Rows are points. Each copy is the shape, with its points in the same order, stretched, turned, moved and blurred by noise. Some copies are also mirrored. Which?
(in the rows, 128 means zero)

Shape (6 x 3):
[[125 167  94]
 [ 64 150 180]
 [159  84 142]
 [162  63  79]
 [168 125 125]
 [ 81 140 149]]
Copy 1, 6 rows:
[[ 84 155  98]
 [108 109 201]
 [158  72 105]
 [113  64  49]
 [147 120  95]
 [ 95 109 165]]
Copy 1 is: only turned
Copy 2 (6 x 3):
[[122 166  85]
 [ 62 153 168]
 [157  91 146]
 [169  57  81]
 [166 125 115]
 [ 78 139 134]]
Copy 2 is: only turned
Copy 3:
[[113 185 115]
 [ 59 117 189]
 [183 112 164]
 [213 110  94]
 [171 165 149]
 [ 79 126 166]]
Copy 3 is: only turned

Shape:
[[103 152 104 133 160 136]
 [114  87 103 167  96 128]
 [147 163 174 213 148 201]
 [154  91 189 113  83 153]
 [ 74 124 121 118 106 125]
 [ 95  59 172 156 196 172]
 [145 135  87  82 106 196]
 [159 170 113 116 178  36]
 [186 183 124 127 123 110]
 [104 137 124 139 103 105]]
Copy 1 (10 x 6):
[[121 140 104 144 159 159]
 [169  93 142 173 122 179]
 [ 38 125  84 202  79 219]
 [157 149 155 125  28 197]
 [154 144 167 119 138 167]
 [ 73  68 115  79  94 192]
 [184 180  94 148 122 219]
 [141 180  96 140 146  46]
 [146 192  90 183 102 129]
 [159 130 162 149 140 147]]
Copy 1 is: mirrored
Copy 2:
[[127 179 105 148 117 108]
 [118  95 117 162 133 118]
 [123 186 144 140 193 217]
 [124 101 166  69 127 163]
 [104 147 121 132  65 105]
 [230 161 177 162 105 163]
 [123 143  34  85 111 146]
 [123 169 140  94 172  25]
 [ 85 158 115  76 193  97]
 [ 81 137 137 127 111  97]]
Copy 2 is: mirrored
Copy 3, 10 rows:
[[107 135 140 123 161 150]
 [144 102  93 177 106 143]
 [191 131 110  96 136 240]
 [209 151 158 142 100 118]
 [107 153 157 148 105 125]
 [164  55 189 135 119 186]
 [154 193 142 191 174 161]
 [124 127 123  58 192  54]
 [173 176 100  86 175 111]
 [134 150 113 127 116 116]]
Copy 3 is: mirrored

Shape:
[[109 131  66 166 197 136 129 100]
 [110 167  97  66 130 171 165 110]
 [ 56 101 102 182  87 108  56 146]
 [ 70 135 164  84 105 109 104 183]
 [109  74 167 187 157 156 146 186]
 [ 83 135 105  69  97 134 128  70]
 [ 91 133 171  97 119  74 100 152]
 [105 191 167 102 165 129 102 109]
 [150 148  76 183 104 197 137 140]
 [101 142 165 139 108 155 166 145]
 [145  92 118 144 148 143  88 160]
 [ 70 168 164 133 149 188 142 115]]
Copy 1:
[[ 93 108 106  48 163 108 164 124]
 [ 92 167 125 141 143 193 141  57]
 [114 121 105 121  88  81 147 216]
 [189 170 115 132  72 160 143 171]
 [193  94 138  67 151 157 167 229]
 [ 82 162 156 157 118 147 132  75]
 [199 155 129 129  87 118 140 147]
 [171 194 128 116 150 128 167 108]
 [ 69 104  77 142 187 166 169 132]
 [145 134 142 150 133 183 180 139]
 [148 112 101  89 154 130 116 184]
 [136 189 151 113 152 168 202 142]]
Copy 1 is: only turned
Copy 2, 12 rows:
[[161 221 148 125 175 171 218 134]
 [115 215 150 113  56 146 128  88]
 [139 141   7 145 141 137 160 187]
 [121 120 106 121  73 127  69 182]
 [147  69 145  95 174 118 186 126]
 [ 93 214  90 146 100 116  96 106]
 [133 120 121 159 118 137  55 185]
 [ 99 150 168 133 116 215  93 151]
 [157 156  79 104  92 182 218  52]
 [104 106 135 145 100 144 149 118]
 [165 129 107  73 161 142 134 102]
 [ 70 132 158 124 107 193 164 139]]
Copy 2 is: only turned
